Each row is a point. The last column is the point's height on a tilted bowl or saddle (a function of degree 2), plus a little noise. Along how many of its main directions does it bend up, bend down or stay straight?

Points:
[[ 54  14 -39]
 [ -4   2 -39]
 [ 36  34 -26]
 [  9 -88 -50]
 [  1 111 -16]
 [ 23 -65 -62]
 [  3 -36 -43]
 [ 32  -9 -48]
 [  9  49 -28]
 [ 10 -12 -42]
 [-27  -9 -35]]
Directions: 1 up, 1 down, 0 straight

Points:
[[ -25   14  -31   47]
 [  86  -71  -89  -12]
 [  -9   60 -115   93]
 [  -7  -14   30   14]
 [  12   -1   61    7]
 [  27   -5  -47   28]
 [  47  -41   40   35]
 [ -42   27   -9   36]
 [ -11   23  -28   40]
 [  18   80   25   49]
 [  31   15   -5   26]
 [   2   -9   34   13]
 [ -26   50  -34   55]
 [  19    1  -51   33]
 [  -4    7  -25   36]]
Directions: 2 up, 1 down, 0 straight

Points, 15 rows:
[[ 67   4 -70  67]
 [-36 -18 -61  60]
 [  7 -18  12  15]
 [-53  23 -55  23]
 [ -7 -68 -40  51]
 [  4  61   1   2]
 [-55  35 -24  21]
 [ 53  -6   6  36]
 [-39  32 -51   3]
 [ 22  27  -6  18]
 [-20  -5 -27  31]
 [ 21 -97  11 -50]
 [-11 -25 -15  28]
 [ -5 -61  77 -69]
 [-52   3 -65  48]]
Directions: 2 up, 1 down, 0 straight

Points (23 x 5):
[[   3    0  -31   32   18]
 [  23   -2   54   49   31]
 [   4    1  -14  -24   16]
 [  30   -4   53   -3   44]
 [ -30   27  -73  -55   72]
 [  16  -62    0   47   36]
 [ -26  -36   20  -10   22]
 [ -33   12   47  -26   30]
 [  -9 -121   36    5  104]
 [   7  -30  -11   26   15]
 [  51   51   -5   43   39]
 [  57   35   58   25   63]
 [ -34  -36   10  -21   24]
 [  -1   -7   -7   39    7]
 [  14  -36   22   35   18]
 [ -40  -46  -42  -52   65]
 [ -38    1    3    5    4]
 [   4  -26    8   -4   14]
 [   7   54  -29    1   26]
 [  20   82   17  -34   57]
 [ -48    0   -8   -7   12]
 [ -33  -13   51   43   21]
 [ -11  -25  -11   -6   15]]
Directions: 4 up, 0 down, 0 straight

Points:
[[ -64  -58    2   64  -30   16   28]
 [ -74  -28    6   33    4   47   34]
 [  51    0   -4   -3  -40  -10   31]
 [  50   -8   41   72  -12  -54   64]
 [  12  -10   19   17   -4  -14    6]
 [  28   38   -4   45  -57   22   22]
 [ -19  -19  -33   -4  -34  -61    8]
 [ -13  -29  -45  -36  -15   28   26]
 [ -27  108  -35  -29   29  -46   98]
 [ -21   -7  -23  -37    0  -53   18]
 [  -4   26   -9   33   17   45    5]
 [ -23   37   44  -40   12  -39   17]
 [ -27  -69   18    3    7   -1    6]
 [ -46  -75  -41  -37   28   -8   38]
 [  38   51   75   50    3   17   54]
 [ -15   45  -14  -10   35  -85   66]
 [  14  -31  -62   -2   -6  -19   20]
 [ -33  -82  -25  -18    5   -8   18]
 [  28   -1   45   62    2   37   28]
 [ -37  -14   49   12  -56  -31    4]
 [  58  -82  -16   67    1  -84   81]
 [ -35  -11   46  -49  -34   11    8]
 [ -57   -6   27  -15  -70  -47    6]
 [ -55  -10  -73  -38    0   22   56]
 [ -60  -91    5   20  -27  -35   12]
 [ -77    2   60    5   50   26   21]
 [  16  -22  -67  -72   32    6   68]
 [   5  -91   21    3  -43  -37    4]
 [ -14  -45   35  -48  -41   -3    3]
 [ -39  -13  -25    4  -58   64   36]
 [  22   -3  -85   21   29   42   32]
 [ -67    8  -32  -23   10   25   36]
 [ -59  -77   34   45  -18   80   70]
 [  30  -28   99   14   -8   30   52]
 [  51  -35 -102    9   54    3   78]
 [   2  -11   55   21   11   23   11]
 [ -19   60  -31   21  -23   -4   24]
 [  -7   20  -42   55  -62   37    9]
 [ -70   23   37  -18  -67  -41   27]
 [  -2   68   -7  -68   98  -27   73]
 [ -38   17  -30  -76  -53    1   49]
 [  21   17    0   -9    4  -36   23]
 [  13   83  -24   46  -40  -21   44]
 [   6   12  -17   86   13   -8   16]]
Directions: 4 up, 0 down, 2 straight
